Rows are points. Each copy is the shape, with its points in the same order, turned, moved and blurred by noise. Is it also mirrored, or only turned?

Shape:
[[-25 -12 -20]
 [-12 -38 -14]
 [-25 -17   6]
 [-39  -5  43]
 [  6  24 -18]
 [ 27   3  12]
 [  8  16 -23]]
Copy 1 (7 x 3):
[[-11 -22 -22]
 [ 15 -31  -7]
 [-18 -26   4]
 [-43 -22  33]
 [ -9  28 -20]
 [  6  25  18]
 [ -4  18 -22]]
Copy 1 is: only turned
Copy 2 (7 x 3):
[[-41  -5  15]
 [-32  17  31]
 [-21 -12  32]
 [  0 -48  49]
 [-18  -7 -24]
 [ 20   3  -2]
 [-20   0 -23]]
Copy 2 is: mirrored
Copy 3 (7 x 3):
[[-36  -5   4]
 [-18 -29 -11]
 [-16   2 -18]
 [ -7  38 -41]
 [ -5   8  35]
 [ 29   3  14]
 [ -5   1  36]]
Copy 3 is: mirrored
Copy 4 (7 x 3):
[[-12 -27  -9]
 [  2 -41  14]
 [-26 -25  13]
 [-60  -9  33]
 [  0  14 -20]
 [  7  21  25]
 [  7   9 -17]]
Copy 4 is: only turned

Shape:
[[-31  21 -27  19]
 [-38   3  11 -18]
 [  5   4 -20 -23]
 [ -8 -24  43  34]
 [ 46  10 -26  -9]
 [-30  13 -10  36]
 [  2  -8  13  30]
 [-43  -8 -24  27]]
Copy 1 (8 x 4):
[[  2  36  10  53]
 [-29  21  27  13]
 [ 15  -9  20  25]
 [-27  32 -34  -7]
 [ 56 -13  -7  18]
 [-10  43  -6  40]
 [ -2  28 -26   6]
 [-19  30  -7  60]]
Copy 1 is: mirrored
Copy 2:
[[ -5  24 -27  -4]
 [-21   3  19 -25]
 [-20 -31 -21 -11]
 [ 45 -11  37   5]
 [ -8 -55 -39  19]
 [ 15  27 -12   3]
 [ 31 -12   5  11]
 [ 19  26 -19 -24]]
Copy 2 is: mirrored
Copy 3:
[[-19  22 -55 -22]
 [-26 -15  -9 -37]
 [ 18 -10 -20 -21]
 [-37  10  22  25]
 [ 53  10 -20   0]
 [-31  30 -35  -3]
 [-14  18  -4  20]
 [-38   2 -46  -2]]
Copy 3 is: only turned

Shape:
[[ 20 -30  16 -40  17  24  -2 -34]
 [-25   0 -34  22 -10   9 -27 -10]
 [-20  46  16 -31   8   1  16 -42]
 [ 17 -25  13 -26 -42  -3  -5 -14]
 [-22  -9  -2   5 -33  39 -20  38]
 [-16 -31   7 -15 -21  20  -8  11]
 [-41  -6  15  29  22  25  -5  37]
 [-35 -17 -10  14   0 -19  19 -10]
 [-24  32   5  32 -19 -28  35 -34]
 [ 29  14 -49  -5 -15   7 -30  29]
 [-27  12  -5  -8  -5 -31  -8 -13]
 [  6  -1 -34 -39 -30   6  12 -32]]
Copy 1 (12 x 8):
[[ 49  23   9   0  19 -26  32 -13]
 [ -5  -6  -5  51  13  34  -1  -5]
 [-23  11  42 -17  15   6  40 -37]
 [ 12  48   1   9   7 -20 -16  -4]
 [-14   5  -9  29  13   9  -3  56]
 [  7   7  -4  23  17 -21  -4  23]
 [ -3 -51  16  20  -7   9   7  42]
 [-12 -21   9  34 -13 -13  -6 -24]
 [-38   7  44  22 -38  16  -2 -39]
 [  0  21 -55   6   2  50   3   9]
 [-16  -7  10   4  11  13 -15 -34]
 [-10  46 -21  19  15  -9  24 -33]]
Copy 1 is: mirrored
Copy 2 (12 x 8):
[[ 24 -17  16  -2  24  34  49 -39]
 [-48 -21 -18  16   9  17  -6   5]
 [-24  34 -18 -16 -11   4  49 -51]
 [ 24  -2   3 -13   7  41 -16 -31]
 [-43  -5  35 -17  15  33 -24  15]
 [-10 -21  21 -26  10  38  -3  -6]
 [-50 -23  38 -25 -13  -7  16  27]
 [-15 -23 -32 -29 -16   8  15   6]
 [-16  29 -48 -10 -50  -3  13  -2]
 [-24   2  -2  22  60  -6 -29   2]
 [-24 -12 -29 -17  -5  -7   1 -33]
 [ -1  15 -37 -10  37  44  10 -26]]
Copy 2 is: only turned
Copy 3:
[[ 41  12  10   0  -7 -35 -52  12]
 [-21 -35   5  12  -3  14  -6  27]
 [ 12 -13  26 -11  -8   1 -34 -43]
 [  3  18  35  -3 -25 -49 -10  25]
 [ -3  15  18 -10 -17  22  31  48]
 [ -1  22   9  -7 -18  -5  -1  41]
 [ 14  16 -25  14 -12  40  28   5]
 [-27  -6 -24   8 -30 -13  -2   7]
 [-25 -35  11  11 -44 -14   7 -47]
 [ 14 -42  25 -24  30 -20  29  51]
 [-31  -5  11   0   8 -19  -4 -12]
 [-11 -25  30 -40 -20 -38 -34  13]]
Copy 3 is: mirrored
